Each row is a point. Before rounding, the points of a table are all equally far from one centre. They may lie mostly on one side of it. Write the centre, to within rounding.

Points (9 x 3):
[[-52 -39  -3]
 [-29 -29  44]
 [-21 -55   2]
 [-33 -47  18]
 [-47 -34 -30]
 [ -7 -35  43]
 [-29 -51 -18]
 [-64 -20   4]
 [-64   1  21]]
Centre: [-10   4  -3]

Points (16 x 11):
[[ -3 -13  74 -21  27   7  17 -49 -18  16 -17]
 [-48   6  56 -27  19  14  25 -48 -21  35 -34]
 [-27  58  45  -6  21 -19  25 -42 -43  -7 -36]
 [ -3  20  71 -23  14   5  50 -56 -17  36 -68]
 [-21  21  32 -17  41  39  28 -37 -27  42 -58]
 [-50   5  51 -36  34  10  26 -42 -18  13 -32]
 [-24  31  21 -30  30  49  19 -33 -41  16 -15]
 [-19   8  40 -30  -4  46  51 -40 -48   1 -29]
 [-34  24  29 -26  29  -3  37 -74 -42   3 -45]
 [-12  -6  65 -43  14  56  15 -47 -19  28 -54]
 [-39  59  59 -17 -17  24  27 -45 -33  17 -39]
 [-24  -6  21 -35  35  -1  15 -49 -51  39 -47]
 [-19  23  35   7  34  35  27 -60 -18  23 -57]
 [-47  42  48  -2  15  34   5 -28 -33  22 -45]
 [-33  28  58  -2 -15  27  12 -71 -35  10 -69]
 [-21  18  29 -15  34  25  62 -18 -17  10 -57]]
Centre: [  4  23  29 -34  -4   6   6 -32 -14   5 -51]

Points (24 x 20):
[[ -52   14    8   26   39   40  -35  -10  -19  -25  -44  -16  -40   31
    13   19  -49  -22   74   21]
 [ -16   25    7   22   23   52  -29   28  -37  -16    3  -11  -42   26
   -15   -1 -115  -31   43  -10]
 [  -4    7   26    8   24   22    7  -24   31  -21  -17  -37  -44    2
    12   -8  -65  -40   85   -9]
 [ -27   42  -24  -24   25   77  -27   -1  -27   -3  -53   21  -47   -3
    11    1  -76  -49   52    3]
 [  16   14   -8    6    6   51  -16   21   -3   27  -30   15  -73   -3
   -35  -36  -72  -69   32    9]
 [  -4   51  -11   23   16   11  -22    0  -45   22  -12   14  -22   47
    13    6  -33  -78   39   15]
 [ -63   14  -39   57    1   29   20  -18    3    5  -21   43  -16   29
    -5  -17  -92  -47    5  -11]
 [  -4   28  -47   24   25   51  -48    9   -1   24   -1   30  -37   21
   -30   30  -63  -76   61   21]
 [  -9   49  -13   -1   13   16  -23   36  -38    6  -19   -3  -43    3
     7  -27  -96  -28   57  -36]
 [ -39   25  -59   21  -30   74  -18   -9   -4  -66   -8   25  -38   10
   -22  -45  -30  -54   48  -20]
 [ -31   52  -27   59   -1   47  -39   18   15   -6  -46  -14  -30   11
   -14    8  -60  -79   67    7]
 [   6   10  -39   33   13   -9   -6   33  -34  -14  -27   21  -38   22
   -26    4  -62  -36   38   16]
 [ -35   58  -48  -12    9   43  -26   21  -20  -14  -22  -12  -31   21
   -26    5  -90  -63   69  -20]
 [  -2   21    3   12    3   21   15    4   -2   20  -40  -11  -53  -22
     1    3   -7  -81   44   31]
 [ -54   62   15    0    5   39  -12   -2  -27  -46  -27    6  -13   40
   -41   -5  -59  -45   58  -12]
 [ -43   17    4   25   32   16  -16   14  -10   -5   -6    6  -53   28
   -47   50  -62  -50   14   29]
 [   5   47  -41   18   26   47  -15    5  -33   25  -12   14  -33   27
    15    0  -59  -85   57   16]
 [ -10   60  -44   26    2   69   -2   48  -33   11  -18    4  -11   26
     7    1  -71  -58   50  -37]
 [ -30   51  -27  -10    8    6  -13   -5    4   17  -39   33  -42   44
   -10  -22  -74  -55   66  -25]
 [ -50   45  -10   55  -16   14  -18   45  -36   28   -5    8  -45    2
   -20  -36  -81  -40   41   -3]
 [   5   28   -6  -15   15   20  -23  -22   -5  -14  -41  -19  -58    3
     8  -16  -70  -50   80  -34]
 [   0   51   41    9    2   11  -17    6  -20   -9   -4  -20  -68    6
   -19  -14  -65  -44   71   -5]
 [ -11   39  -26  -12   31   36   -6   43  -26  -40  -30    2  -31   -8
   -10  -32  -63  -50   32   26]
 [ -16   58   -1   36    4   43   -3  -13  -57   -1  -40    4  -59   19
    18   12  -22  -52   55   14]]
Centre: [-24  29 -22  17   2  47 -16 -12   8  11   4  -8 -22   3 -15  -8 -31 -10
  24  -9]

Points (27 x 24):
[[  -5    3   20   26  -11   77  -35  -35   28  -69   32  -89   -8  -15
   -39   13  -10  -12   -3   14   49   21    3   78]
 [  40   -1   22    0  -21   70  -43  -55   31  -23  -15  -52  -27  -33
   -36   25   47  -38   14   34   35   13   -2   67]
 [  19    9   -1   45  -30    8  -49  -58   60  -40  -18   -8  -34  -66
   -55   -5   11    0  -42   32   28    7   30    4]
 [   8   25   48  -15  -15   32  -18  -36   79  -27   15  -25  -49  -37
   -25    3   25   -4  -12   26   57   37   27   52]
 [  14   33    6    8    4   44    8  -38   33  -75    4  -47  -14  -52
   -69   32    8   11   -9   42   48   -3   24   49]
 [  -8   13   40    0   12   28   20  -91    6   -8   11  -36  -17  -56
   -33    8   59   14    1   49   33   -5   24   35]
 [  49   20   27   11   34   51  -19  -68    5  -18   -9  -39   -9  -29
   -28   55   29   22    2   29   42  -26   33   27]
 [  -9   30  -27   32   23   39   11  -20   10   21   18  -33  -21  -30
   -58   14   48   11    0   22   47   20   13   33]
 [  35   12  -10   20   26   33   -8  -48   47  -54    6    2  -22  -45
   -73    1   14  -10   -8   56   38   13   21   84]
 [ -24  -25   20   33    0   33   -8 -102   71  -31  -25   14   -2   -5
   -67   23  -11   17   -7   24   38    3   16   74]
 [ -10   -5  -12   26   30   42   28  -64   36  -23   -5  -34  -17    6
   -63   19    7  -29  -41   72  -24   -7   33   59]
 [   0    3  -27   11   19   39  -64  -13   12  -63   -5  -47  -22    1
   -56   33   -3    4   -8    1   68   13   41   30]
 [  30   40   12   56   11   54  -25  -26   37  -37  -32  -48  -30  -13
   -54   32  -19  -11    2    0   29   41   -8   51]
 [  -9   27   43   -1   29   38   19  -24   38  -68  -30  -43  -48  -41
   -42   27   15  -45   -9   18   39  -19   26   45]
 [   9   -5   -4   55    0   38  -18  -66   58  -28   -1  -38  -34  -33
   -73  -19    9   24  -29   76   48  -17   11   40]
 [  17   17    2   16    9   51   -9  -17    5  -31  -12  -34  -56  -37
   -46   41   -9    1  -49   38   27   15   43   47]
 [  21   -6   13    1  -36   36   -7  -65    5  -51   15  -17  -11  -37
   -93   15  -24   19    2   53   11    2   18   16]
 [ -11    1   57   35   -4   42   -9  -73   65  -19   -7  -57  -54  -34
   -57   24  -10    2   -1   38   38   11   26   58]
 [ -51    6   27  -13  -29   12   22  -85   25   17  -38  -21  -12   -5
   -50   39    5   -5   31   23   14  -12   40   52]
 [  22   28   33   61    7   42  -34  -39   25  -42   -6  -44  -64  -27
   -55  -14   37   30   -9   -2   15    2  -32   43]
 [  13  -32   36   -5   39   74   -6  -41    4    9    9  -71   26  -25
   -37   12   22   -6    0   45   47  -25   40   49]
 [ -16   25   48   25   -6   41  -14  -41   47  -72   21  -24  -64   -3
   -46    5    0  -16  -40    2   14  -11  -33   58]
 [   1    1   10  -13    1   65    7  -31   49  -47  -22  -46  -47    6
   -57   31    1   17  -29   26   27   45   31   36]
 [ -12    9   13  -21   -4   25   -7  -36   66    1  -22  -72  -41   14
   -76   -9   31   55   31   51    8  -21  -12   46]
 [  12   15  -10   35   -5   71  -12  -67   52  -42  -12  -52  -84  -14
   -46    8   19   14   11   70   26  -20   41   32]
 [   8   14   18   24   29   -9  -26  -70   35  -64   22  -51  -13  -45
   -81   -4  -42   -9    9   17   37    6   41   44]
 [ -16   14   -3   32   24   63    4  -58   52  -36    3    5  -24   38
   -50   15    1   22  -10   40    8   61   -1   18]]
Centre: [-13 -14 -10  10   8  30 -18 -31  40 -29  -7 -24  -6 -24  15 -17 -13   8
  23  13  -9 -19   5  34]
